Rows are points. The last column is the point's height on a tilted bowl or saddle (a function of degree 2), plus a little noise. Along how many of its main directions does it bend up, bend down or stay straight?
(in the rows, 128 means zero)

Points (15 x 4):
[[123 116 157 130]
 [140 131 146 130]
 [134 159 166  99]
 [151  84 125 140]
 [113 158 192  73]
 [ 67 129 157  87]
 [ 80  88 121 127]
 [129  94 144 141]
 [148 119  96 129]
 [ 85 170 138  79]
 [125  67 101 141]
 [206 146 126  69]
 [152 113  48  86]
 [103 138 179  95]
 [110 158 189  74]]
Directions: 0 up, 3 down, 0 straight

Points, 40 rows:
[[144 108 123 156 100 124 115]
 [152 118 128 129  81 154 104]
 [111 116 154 157 117  96 109]
 [138 104  62 161 121 123  95]
 [105 114 120 161  93 181 104]
 [115 209 129  78 109 105  64]
 [176  85 162 152 100 113  88]
 [152 121 135 169 112 115 113]
 [121 131 176 161 166 171  89]
 [185 136  61 121  70 151  70]
 [107 132 112 161  99 119 117]
 [135  99 107 113 118 129 117]
 [137 147   7 148 157 139  24]
 [160 139 143 158 149 141 108]
 [ 91 138 138 129 142 167 115]
 [131 150  95 106  26 121  58]
 [ 77  95 135  69 164  66  91]
 [ 99 153 110 123  97 137 110]
 [160 164 157  98 133 140 104]
 [ 99 157  92 119 128  94 103]
 [ 89 160 105 106  92 141  99]
 [ 81 156 153 130  82  85  86]
 [165 170 101 192  72 109  98]
 [142  96 113 154 118 152 108]
 [114  91 121 100 104  93 115]
 [130 172 129 109 102 164  98]
 [183 172 131 105 102  99 105]
 [104  78  67  98 156 155  89]
 [165 138 118 118 119 151 113]
 [133 129 164 111 124  88 104]
 [103 103 169 116 116 150 112]
 [142 148 131 167 130 168 106]
 [117 122 103 124 114 143 119]
 [133 153 115 141  90  87 110]
 [ 96 121 127 124 164 159 114]
 [ 77 117  54 104 141 101  92]
 [154  95 171  66 149 119  89]
 [143 105 186  67 125 148  86]
 [121 100 146 159 120 158 111]
 [128 136 116 150 155 110 111]]
Directions: 0 up, 5 down, 1 straight

Points:
[[103 155 124 151 118 149 125 158 126]
 [153 110 110 135 106 150 142  77 149]
 [109 128 143  95 164 174 154  96  99]
 [136  55 110 171  92 139 120 106 113]
 [120 140 153 139 143 104 138 131 135]
 [150 139 140  97 115 160 154 133 140]
 [123 140 163 140 110 160 144 128 130]
 [144 131 152 160  69 114  97  79 124]
 [188 186 136  99  86 129 158 131 132]
 [122 102 125  72 178 124  76  70 107]
 [104 154 143 112 199 103 104 134  96]
 [105 167 114 141 183  93 120 140 136]
 [106 200 130 167 189  59 150 176 195]
 [105 127 200 110 105 147 145 148 162]
 [170 131  49 164 154 121 145  77 190]
 [ 51 111 103 136 187 114 140 184  75]
 [140  96  55 126 111 177 154 120 122]
 [181  94 175 248 140  96 114  60   8]
 [121 168 180 167 135  80 134  80  76]
 [146 130 149 156  98 246 102 160  64]
 [129 140 130 146 101  84 118 150 145]
 [117 141 155  79 138 182  82 206  87]
 [160  59  61 129 180 114 110 161 135]
 [114 215 137 104 192 127 164 143  99]
 [ 74 124 114 141 107 121 104 104 110]
 [148  94 111  84  97 107 161 169 145]
 [139 167 118 138 130  81 141  88 126]
 [148  89  96 120 135 133 152  92 149]
 [179  87  92 115 100 121 124 139 124]
 [141 124  54 157 115 138 161  63 169]
 [109 140 142 133 166  74 105 132 118]
 [144 122  95  69 192 147 180 156 102]
 [180 143 123  64 133 104 124 179 145]
 [ 99 120 115 112  52  99 119 112 117]
 [153 135 103 121  90 153 150 123 133]
 [129 137  77 148 182 134  97 113 152]
 [151 115  85 138 167 131  69 111 140]
 [120 135  92 129 142 121 128  88 144]
 [152 185 160  61 188 102 150  89  86]
 [130 123 116 143 124 129 131 117 139]
 [ 45  94  89  66 195 160  64  82  15]
 [141  83 166 126 121 154 130 129 133]
 [ 62 102  93 146 142 155 132 123  88]
 [ 74 130 168 120 150  66 130 105  75]
 [ 97 134 138 116 151 112  79 105 102]
 [155 136  71  68 145 124 118 154 102]
 [ 56 122 148 167  70 130 112 128  82]
 [143 140 190 107 179 134 150 109 118]
 [111  98 172 106 120  65 141 119 125]
 [ 92 123  78 140 111  61 208  94 111]
 [ 95 143 115 165 197 129 116 143 111]
 [ 37 133  66 144  46 119 138  58  86]
 [124 104 128 128 140  71 146 134 141]
 [ 77 147 153  51 162  70 183 174 154]
 [114  80 106  95 124  85  96  96 104]
 [ 93 114 140  94 106 120 129 186 134]
 [148 111  86  96 129  93 147 102 141]
 [220 147 154  90 152 113 150 138 135]
 [104  99  86  88 129 125 194 108 106]
 [182 156 102 146  99 103 144 133 136]
 [146 105 143  84 133 132 129 169 143]]
Directions: 2 up, 5 down, 1 straight

Points, 71 rows:
[[ 90 103 152 100 175 117 130  70 111]
 [141 110 112 148 144  41 122 140  85]
 [145 190 143 141 134 203  62 136 193]
 [168 126 179  78 169 136 135 192  65]
 [131 168 157 108  99 112 165  69 151]
 [153 170 118 141  90 121 202 114 113]
 [ 84  80 104 134 112 141 165  68  86]
 [101 174 155  96 122  57  65  89 100]
 [109 195 132  83 112  98 174 150 119]
 [138 101 127 198 161  78 118 107  79]
 [126  92 102  73  53 114 160 156 105]
 [ 34 133 145 190 112 138 142 143  52]
 [100 112 139 126 144 115 172 232  66]
 [127 135 168 143 128 179 165 107 108]
 [103 134 142 105 111 166 162  91 123]
 [119  94 137  94 131 149 106 199  96]
 [126 136 123 114  91 145 147  68 127]
 [121  94 116  96 133 131  90 188  99]
 [131 188 177 109 100 108 169 115 140]
 [163 178 169  90 153 182 137  92 125]
 [125 165  88 179 170 111  95  92  79]
 [ 68 157  73 111  97 135 117 179  86]
 [144  46 198 187  90 131 166  57  57]
 [128 136 157 147 160  99 123 137 113]
 [110 127 145 157  85 122 115  68 103]
 [153 140 110 158 164 139 117 136 127]
 [170 123  99 111 109  88 177 116 123]
 [129  92 183 143 145 156 169  95 111]
 [160 107 125 122 147 148 108 155 127]
 [ 76 144 135 127 103 102 112  96 116]
 [ 95 101  30  79 169 110 143 109  41]
 [148 156 143 127 123 169  88 182 163]
 [127 216 164 149  61 153 155  80  95]
 [166  42 143 136 198 110 114 123  68]
 [133 212 115 153 125 133 113 107 125]
 [164 141  93  90 131 117 136 133 122]
 [ 74 159 141 119 114  99 130 105 120]
 [153  79 159 104 124 113 147 182 105]
 [141 153  89 205 144 169 145 129  98]
 [ 92 110 111 100 115 181 121 134 107]
 [ 75 141  93 184  77 155 136 111  68]
 [121 178 152 160 153 117 168 103 102]
 [154 196  76 131 169 120  89 119 119]
 [234 115  82 136 123 109  62 139  83]
 [143 116 137 198 140 121 108 107 102]
 [118 106 116 157 168  92 125 160  97]
 [164 142 126 108 127 139 158 181 114]
 [112 125 133 184 119 115 181 110 109]
 [ 97 173  65  53 120  80 113 130  85]
 [ 90  65 133 179 135  93  73 104  57]
 [105 200 120 100 183 146 112 113 117]
 [120 136 159 110 138 110 113 116 130]
 [165  88 131 141 177 136 128  88 104]
 [138  97  65 170 112 138 145 115  81]
 [138 134 107 126 164 195 163 144 116]
 [169 174 124 109 112 162 105 133 163]
 [124  40 209 123 109 124 145  79  88]
 [170 107 163 147 122 135 162 140 123]
 [126 172 173 124 150 111 138 160 106]
 [181 141 174 198 118 105  60 177 130]
 [122 154 119 120 105  91 136 129 136]
 [109 156  85 198 115 200 172 142  65]
 [ 79 128  95 111 118 127 175 105 111]
 [ 62 166 111 101 119 101 163 131 103]
 [128 157 101 118 148 152 127 122 135]
 [113 166 163 127 142  63 155 106 126]
 [144 181  79  27 135 144 127  80 139]
 [122 146 102 142 145  70 144 151  94]
 [147 153 151 100 159  92  98 176  95]
 [127 108 133 139 131 157 120 196 125]
 [152 132 150 134  68 104 189  78 143]]
Directions: 1 up, 5 down, 2 straight

Points (63 x 9):
[[180 151 133 129 107 168 153  80  68]
 [116 106 132 132 158  89  79 125 113]
 [105 123 167  98 182 134 108 158 109]
 [167 137 114 144 132 119 133 110 108]
 [160 147 121 146 149 142 138 155 122]
 [105 189 215 174 112  86 102  54  73]
 [214 132 161 130 164 115 117 126  65]
 [193 118 107 155  95 136 147  75  88]
 [112  84 167 111 155  81 212 134  84]
 [149 129 175  98  78 159 192  12  76]
 [178 135 102  83 156  58 125 132 101]
 [ 91 105 137 141 167 166 156  59 104]
 [164 138 148 157  89 100 115  87 101]
 [ 83  75  89 219 154  87 150  91 107]
 [ 79 151 145 155 166 146 131 104 105]
 [ 70 123 127 117 166 197 140 129 105]
 [122  87 160 110 151 139 101 161 111]
 [163 105 191  68 130 128  94 193  72]
 [113  77 109 114 108 137 117 144 122]
 [116 105 103 142 216 134 166 124 112]
 [134  60  94 137 145 141 156 102 113]
 [ 89 104  82 150 159 160  88  82 113]
 [ 93 113  89 121 126 128  87 192 139]
 [102 103 104 135 194 146 151  93 104]
 [149 118 130 103 110 107 128 188 125]
 [104 127 149 155  98 162 126  61 132]
 [163 125 155 147 147 118 148 143 109]
 [213  82 128  94 122 187  66 114  47]
 [113 185 129 122 151  66  83 162 106]
 [ 98 196 140 156 164 197 125 122  66]
 [157  97  76 106  97  97 169 145 107]
 [ 88 185 111 107 127 186 136 104  82]
 [110 128 148 128  89 186 109 147  95]
 [140 152 140 139 181 131 157 158 123]
 [138 208 165 108 168 111  83 131  52]
 [147  88 198 111  57 101 187 152  47]
 [135 122  99 133 144 161 114 131 123]
 [127 123 140 136 139 128 125 124 122]
 [157 101 120 166 114 145 155  71 112]
 [ 85 112 102 155  80 160 124 102 126]
 [149  91 148 154  67  94 114 142 103]
 [157  61  80  90  98 107 151 132  97]
 [158  49 192 156  89 172 169  66 106]
 [ 80  91 129 108 107 131 136 117 122]
 [116 143 135 116 180 114 110  96 100]
 [127 114  89 163 162 121  62 147 122]
 [118 147 181  94  99 181  92 141  67]
 [133 121  72 153 183 144  81 149 126]
 [ 84 208 137 130  99  87 182 101  51]
 [164  81  92 149 108 110  94 179 123]
 [ 47 134 137 120  92 116 156  59 108]
 [204 151  88 122 131 144 140 176 117]
 [120 145 126  98 104 114 131  86 103]
 [127 123 104 134 169  70 141 114 113]
 [139 133 164 123 163 165 124 191 109]
 [101 144 169 144 154  99 201 169 105]
 [117 107 151 127 127 152 107 124 118]
 [123  59 115 136 154 181 125 107 111]
 [143 148 149  97 154  82 176 113  87]
 [100 126 119 129 142 195 180 133 102]
 [199 202  86 191 140 132 153 155  98]
 [130  70  93 140 104 156  95 128 117]
 [105 175 178 153  97  89  90 131  86]]
Directions: 1 up, 6 down, 1 straight

Points (70 x 9):
[[143  59 146 112 116  92 163 119 157]
 [126 142  64 145 144 174 166 104 152]
 [118  94 140 108 122 111 105  78 130]
 [142 152 111 120 147 182 166 106 151]
 [102 150  90 127 136 129 184 121 147]
 [192 129 137 165 106 122  68  68 177]
 [ 81 102 120 153  91 140  84 122 144]
 [105 105  78 124  92  77  95 100 142]
 [139 177  56 127 118 125 150 165 157]
 [121 122 105 152 178 172 126 194 164]
 [192 132  97  87 121 135 187 113 176]
 [100 137 154 116  67 120 147 242 189]
 [163 160 176 134 206 152 135 112 186]
 [189 105 100 102 148 103 203 107 178]
 [139 126 118 115 155 188 149  99 149]
 [118 140 217  90 116 173 130 176 162]
 [ 83 121  89 212 110  82 114 117 156]
 [121  42 118  85 173 141 143 109 159]
 [136 147 109 106  97 172 152 201 167]
 [ 86 152 112 129  92 105 125 244 177]
 [151  82 134 130  89 110 113 145 143]
 [141 127 115 189 121  99 155 119 152]
 [146 127 132 165 136 159  67 135 142]
 [128 150 201 162 199 168 113  93 187]
 [152 142  80 124  57 158  76 163 163]
 [108 197  83 121 123 111 125  87 148]
 [121 118 143 141 136 116 198 158 158]
 [146  78 130 171  68 128 173 134 174]
 [104 147  97 122 146 146 148 167 152]
 [122 122 142 120 126  30 166 161 178]
 [ 88  84 114  81  96 108 139 130 164]
 [154 180 213 157  76 149 112 202 174]
 [160  73 101 110 105  85 124 143 157]
 [ 94 145 156 158 105 132 110 165 142]
 [209 115 159 120  43 163 138 119 191]
 [162 124 121 179 171 116 127 189 154]
 [101 172 119 158 150 120  68  92 148]
 [211 116 116 138 217  97 130 134 200]
 [129 135 133 203 126 122 102  81 160]
 [166 142  86  55 109 176 114 160 186]
 [115 133  97 146 174 111 146 122 142]
 [114 124 101 157  95 191 137 118 150]
 [133 111 147  89 104 138 152 159 153]
 [152 116  84 140 102  94 148 100 152]
 [127 100 110 115   7 158 138 113 197]
 [194 104 110  87 150 127 158 114 169]
 [148 108 152 200 123 180 114 156 146]
 [124 110  92 172 155  80 168 103 150]
 [ 93 119 143 146 166 145 177 104 148]
 [137  90 115 151 102  61  94 105 140]
 [154  55 157 117 109 137 143 208 165]
 [121 193 107  97  99 124 150 139 164]
 [111 144 178 123  98 112  57 129 145]
 [124 146 129 134 192 115 109 109 147]
 [141 105  86  71 152 124  99 125 151]
 [127  68 164 148  81 132 137 116 150]
 [116 136 142 100  70 189  57 146 154]
 [173 177  81 103 109 167 136 168 176]
 [142  57  64 131 161 123  76 148 163]
 [101 190  79 122 114 173 152 114 155]
 [137 144 144 127 115 146 159 137 145]
 [153  89 135 140 139 132 160 152 149]
 [154  88  91 142  90  83  91 156 147]
 [178 122  78 153 155 151  78  81 169]
 [137 128 144 120 113 118 134 138 141]
 [106 137  87  62 111 106 115 124 156]
 [149  89 106 104 120 188 136  80 149]
 [138 130 119 167  99 131 127 126 143]
 [119 189 101 111 177 132 149 114 155]
 [157 166 154 128 121  73 104 117 157]]
Directions: 5 up, 0 down, 3 straight

Points (71 x 9):
[[151  80 111 145 138 200 156 137  75]
 [137 103 110 149 152 156  95 158  95]
 [172 181 145  98  99  72  48 185  98]
 [119 159 101 133 146 141  89 138 108]
 [161 175 154 117  88 172 151 146 103]
 [130  93 176 142 165 163  76 144  64]
 [164 152 137  92 150 134 130  86 108]
 [ 67 116 123  89 136 159 148 177  90]
 [146 119 115  96  93 122 139  92 125]
 [ 98  98 120  97 117 172 107 138 100]
 [121 114 136 102 132 146 157  71  96]
 [139 146 118 191 165  52 165 193 102]
 [101 102 123  93 116 134 149 152 115]
 [185  93 105 101 121 118 118  89 119]
 [106 125 102 153 157  85 109 110 113]
 [145 106  81 152 110 101 141  72 121]
 [121 191  92  96 145 161  89 145  99]
 [149 135 193  90 118 130 129 118 103]
 [172 110 139  98 103  98 160  82 118]
 [117 104 104 112 147 222 131 154  70]
 [175 157 151  90  94 132 156 126 119]
 [129 152  63 136 177 149 157 228  93]
 [154  72 117 124  76 141 117 126 121]
 [146 106  96  96 101 111 109  40 104]
 [149 115  59 172 118 151 112 156 118]
 [138 107  92 159 197 137 114 193  80]
 [ 97 102 154 152 120 157 112 136  90]
 [133 110  91 100 193 120 153  94  96]
 [ 77 104 153  85  83  81 175 184  98]
 [136 213 153 131  95 216 114 151  62]
 [152 152 165  87 141 104 143 208 107]
 [ 83  69 135 106  91 173 124 147  92]
 [154 133 167  52  86 147  93  87  91]
 [152 129 136  70 109 139  84  91 108]
 [111 115 151 156 117  64 136 188 112]
 [103  54 120  84 164 110 217 159  87]
 [100 116 141 160 195 192 142  81  38]
 [117 138 155 233 150 205 187 105  34]
 [131  64 133 173 108 154 138 113  91]
 [111 105 180 130  98  99 137 199  98]
 [169  61 153 123 181 155 172 107  71]
 [190 125  82 103 140 133 144 134 132]
 [103  76 119 118 120 118 159 223 108]
 [163 103 132 169 108 127  82  89 106]
 [147 145 133 141 127  90 106 121 126]
 [117 144 130 146 152 145 154 135 101]
 [127  99 111  84 128  92 150  97 118]
 [160 165 101 128 133 134 150 128 124]
 [ 69 108  57 125 161 157 141 169  94]
 [117  94 108 164  71  57 150  78 120]
 [178 214  78 130  95 137 123 137 126]
 [128  93 106  56 123  99 155  98 110]
 [112 186  58 105 163 145  13  91  75]
 [ 94  96 114 167 121  96 115  81 105]
 [116  74 113 102 186  90  80 165 106]
 [ 89 155 136  94 109 128 123 116 107]
 [170 153 117 105 103 132  96 153 128]
 [140 127 143 115 159 154 152 132 101]
 [145 102 192 178 126  58 135 128 106]
 [139  95 137  93 155  82 108 130 121]
 [122  39 184 146 103 125 109  70  72]
 [108 101 121 121  95 122 114 171 123]
 [ 58 131  90  94 141 176 107 148  87]
 [156 135 172 215 152 135 110 187  54]
 [ 89 145 167 136  67 150 173 119 101]
 [145 110 149 108 157 136 165 156 108]
 [150 123 133 138 156 148 152 139 104]
 [ 87  75 107 107 149 153 178  94  75]
 [ 91 154 125 114 112  78 134 177 117]
 [103 149  94 127 157 115 152 116 112]
 [103 113 132  99 150  55 128 113 112]]
Directions: 0 up, 6 down, 2 straight

Points:
[[165 153 166 151  95 144 124 168 115]
 [146  95  93 148 119 148  62 113  68]
 [114 124 176 155 133 125 139 159 133]
 [147  68  99 156 108  94 141 118 106]
 [ 83  98 124 122 136 117 112 176  98]
 [162 130 185 139 107 129 152 181 115]
 [ 93  90 127 126 157 174 112  96  96]
 [109 111 209 119 140 106 152 112 112]
 [ 70 121 125 112 145  83 133 130 107]
 [128 157  90 147 107 102 194 187 114]
 [169  90 127 143 191  92 144  81  82]
 [166 173 137 182  67 101 183 114 111]
 [122  94 104 119 129  93 109 101 110]
 [110 151 114 137 133 127 156  78 127]
 [154 188  23 147  48 133  92 123  74]
 [111 134 146  76 115  85 137 155 113]
 [120  94 125  45 162  98  64 131  67]
 [151 129 131  94 182 112 136 127 118]
 [182 131 193 116  60  71 100 148  82]
 [118 197 129 104 104 103  86  80  90]
 [153 131 116 170 199 144  80  92  68]
 [100 111 104 123 161 127 119 104 114]
 [231 221  47 125 153 131 115 153  57]
 [112 177 179 149  87 108  97 150 105]
 [ 87 102 115 175 162 168  93 144  90]
 [ 78 128  69 133 129 151 155 114 121]
 [164  74 164 106 167 120 156  78  89]
 [110 191 179 130 108 109 126 140 116]
 [221 138 152 178  85 108 106 125  85]
 [168  53 124 131 146  81 145 114  97]
 [100 102 127 112 126 146 115 111 115]
 [ 91 114 100  82  93  77 147 136 111]
 [132 122 189 184 123  47  75 169  98]
 [ 88 124 127 126 120 151 122 104 121]
 [177 111 109 104 111 153 174  66 113]
 [127 128 175 139 111 151 104 168 110]
 [132  37 110 171 104 122 115  96  60]
 [137 152 136 119 190 104 151 111 120]
 [ 83  97  93  95 104 101 108 125  99]
 [ 73  92  61 127 118 167 105 166  74]
 [168 103 106 177 141 119 111 126 102]
 [123  86 109 128 197 177  93 131  74]
 [182  80 114 144 137  68 138 122 108]
 [230 131 104 174  96 162 159 124  82]
 [143 104 119 134 108 151 103  82  98]
 [109 106  92  79 171  80 173  82 101]
 [115 128 175 160 145 133  84 174 103]
 [101 174  98  75  94 104 111 139 111]
 [189 142  68 149  98 103  72 192  65]
 [187 129 162  88 108 185 147  96  99]
 [ 59 125  75 145 181  80 106 100  66]
 [150 114 124 135  96  98 156 115 132]
 [158 164 175 119 109 157  97 111  97]
 [ 60 136 121 109 109  94 155 156 104]
 [156 171 112 104 137 128 118 121 130]
 [119  82 110 114  93 138  95  93  90]
 [ 99  99  66  66  82 118 165 135 115]
 [128 156  70 127 136 181 123 155 134]
 [120  79 110 166 157 138  68 145  62]
 [165 176  96  85  98 177  86 122 104]
 [141 180 107 146 164 109 108 114 117]]
Directions: 0 up, 6 down, 2 straight

Points:
[[100  87 102 132 164 132 106 167  99]
 [147 138  79 119 110 140 162 123  95]
 [110 116 109  73  90 132  72  54 166]
 [183 149 109 105 145 174 106 138 100]
 [158 155 166 125 197 102 103 157 116]
 [ 98 105 136 167 169  57 165  99 100]
 [176 119  70 130 154 126 159 141  68]
 [115  96  95 126 169 137 103 138 127]
 [184 123 103 117 124 165 161 122  96]
 [ 85 110 145 144 157 150 109 150  86]
 [144 108 175 132 134 127 114  98 144]
 [122 117 174 169 154 131 110 120 138]
 [190 128 127 121 180 109 162 124 116]
 [119 129 144 146 128 193 131 103 144]
 [ 88 103 160 112 100  78 131 129  83]
 [ 90  96 129 197  54  81 119 123  63]
 [144 120  98  99 167  69  87 143 113]
 [141 149 124 135 124  87  54 141  94]
 [ 90 143 118 126  98  97 157 150  98]
 [140 175 192 123 112 115 128 124 140]
 [ 99 144 133 165 174 169 139 121 136]
 [ 92 138 180 121 135 130  89 167  30]
 [148 140 173 119 157 127 185 118 167]
 [157 109 145 162 176 148 161 118 176]
 [ 87 142 142 115 150 145  47 145  49]
 [127  77 154 130 144 151 184 159 132]
 [ 91 121 131  85 101 113 165 163 113]
 [108  97 103 173 132 120 109 146 103]
 [ 93 156 109 101 200 160  96 101 108]
 [120  84 155 135 101 162 170 156 142]
 [112 141 106 155 164 145 160  94 141]
 [ 99 137 114 170 117  91 104  65 109]
 [131  94 148 175 104 147  70 156 119]
 [127 207 110 132 154 110 192  27 119]
 [189 166 134 107  71 114 152  92 122]
 [168 139 171 100 151 105 140 126 127]
 [116 106 106 159 169 125 156 130 128]
 [117 155 108 137 111 120 118 170  79]
 [128 106 102 174  85 131 131  35 181]
 [106 119  56 132 160 114 128 152 109]
 [121 147 123 100 103 123 135 115 129]
 [150 128 138 138  93 114 149 106 144]
 [163  85 146 151 163  70 140 111 116]
 [142 172 125 181 162 102  83  73 139]
 [167 136 129 137 151 121 157 115 141]
 [117 159 162 118 156 133  93 132  95]
 [153 108  98 162 153 129 152  30 142]
 [138 114 167 109 148 121 139  71 114]
 [116 158 123 120 133 165 150 116 125]
 [142 161 170 160 124 163 149 144 155]
 [ 97 122  73  73  76 103  91 115 197]
 [ 93  82 144 145 125 121 140 126 127]
 [ 88 116 108  97 125  94 175 104 115]
 [138 146 113 112  97  97 147 110 121]
 [105  50 112 127 182 131 118 114 128]
 [121 123  97 152 153 134 107 142 115]
 [143 160 140 134 112 186 158 103 134]
 [ 94 100 114 100  95 126 136 142 127]
 [158 109 109 133  84 126 158 159  90]
 [143 114 127 143 128  69  85 119 105]
 [137 190 129 144 125 124 128 135 129]
 [106 129  73  58 140 129  57 149 196]
 [186 127 106 134 118 170 127 153  97]
 [179 182 107 113  91 136 171 109  95]
 [103 162 136 115 131 140  72 157  76]
 [ 81  61 173 168 136 126  82 161  48]
 [ 76 121 168 162 137 125 116 127  82]
 [153 104 153 104 160 192 116 121  99]
 [140 166 112  58  77 132 135 131 133]
 [ 65   7 150 128 187  94 155 111  57]
 [106 138 162 125 115 146 117 157  88]]
Directions: 2 up, 4 down, 2 straight

Points, 73 rows:
[[145 121 166 106 141 145 159 140 120]
 [127  96 124 136 119 104 127 216 182]
 [114 154  94  85  92 119 213 135 104]
 [162  79 136  95 206 140  50 115 216]
 [ 88 139 203  87 111 150  17 108 184]
 [136 127 143 164 243  97  78 122 198]
 [141  85 170 153 101 184  45 171 205]
 [108 104 133 117 125 128 112  73 142]
 [180 171 127 177 106  56  45 128 153]
 [146  97  70 116 130 127 143 111 138]
 [174 142 120  82 167 104 106 173 180]
 [ 76 138 175 144 147 120 174 170 174]
 [139 189  85  97  76  84 223  62  91]
 [135  44 121 156 102 165 196  72 187]
 [128 172 143 124  78  41 155  83  81]
 [115 137 114  87 116 108 162 119 112]
 [170 116 103 213 133 143 142 154 122]
 [164  86 108 159  88 114  92 150 169]
 [ 58 135 139  91 154  71 127 136 191]
 [153 169 121 159 177 131 122 126 122]
 [129  71  93 122 124 134 172  73 151]
 [124 112 114  71 218 109 166  74 192]
 [151 155 111 132 166 110 169 146 121]
 [ 91 117 120 163 154 122 125  97 133]
 [114 166 171  97 101 125 116 100 120]
 [155  93 112 148 138 130 145 107 128]
 [ 99 167 111 166 159 108 182 152 109]
 [127 130 100 180 144 124  97 182 157]
 [ 80 146 170 119 158 140 181 193 158]
 [193 132 119 189 116 116 106 174 141]
 [159 152  94 124 119 142 135 162 114]
 [ 68 144 124 160 130 116 164  75 124]
 [123 100 151 127 102 143 134 183 135]
 [ 57 109 155 142  52 153  89 100 155]
 [ 96 162 127  88 135 157 154 132  90]
 [112  79 120 144 112  65 102 157 195]
 [131 126 152 159  94 126 121  66 142]
 [134 140  70 128 130 176 160 154 100]
 [ 54  57 153  81 233 177 216  94 101]
 [ 96 103  97 127 102 122 162 163 141]
 [104  25 119 153 158 147  75 161 228]
 [113 146 113 111 146 153 197  96 101]
 [128 157 112 126 128 152 141 146 100]
 [161 102 128 114 140 106 115 122 143]
 [ 84 122 199 107 118 128 101 147 149]
 [ 74 122 137  80  98  51 162 120 147]
 [128 135 136 176  97 142 108  91 139]
 [125 130 153 128 163 175 129  70 120]
 [117 143 146 161  51 120 153 104 113]
 [148 133  72 118 147 124 155 139 124]
 [103 141 178 121 113 141  84 192 154]
 [123  99 149  72  86 120 157 107  87]
 [105 153 131 121 134 139 193 140 115]
 [114 141  94 163 129 103 132 130 115]
 [110 152  98 136 154 126 153  86 104]
 [182 131 153  79  87 120  50 107 128]
 [173 109  89 142 139 174 172 145 120]
 [159 118 112 145 130 108 117 149 133]
 [124 132 143 100 151  94  80 117 177]
 [115 155  76  85 120  76 116 132 144]
 [114 119 147 148 129 170 151 162 125]
 [ 56 125 112 127 159 104 161 157 155]
 [107 127 156 148 162 199  88 136 119]
 [155 115 157  96 134 132 151  66 134]
 [133 107  86 115 137 165 109 174 133]
 [126 112 142 108 191 126 178 152 144]
 [160 110 118  99 106  97 111 108 124]
 [ 98 143 150 150  70 106 122 138 124]
 [101 159 166 140 135 165  80 104 156]
 [131 154  75 125 135 173 129  94  94]
 [140 136 133 159 125  86  73 127 162]
 [140 155 195  95 167 143 132 187 166]
 [140 246 155 164 102 138 104 164 167]]
Directions: 5 up, 2 down, 1 straight
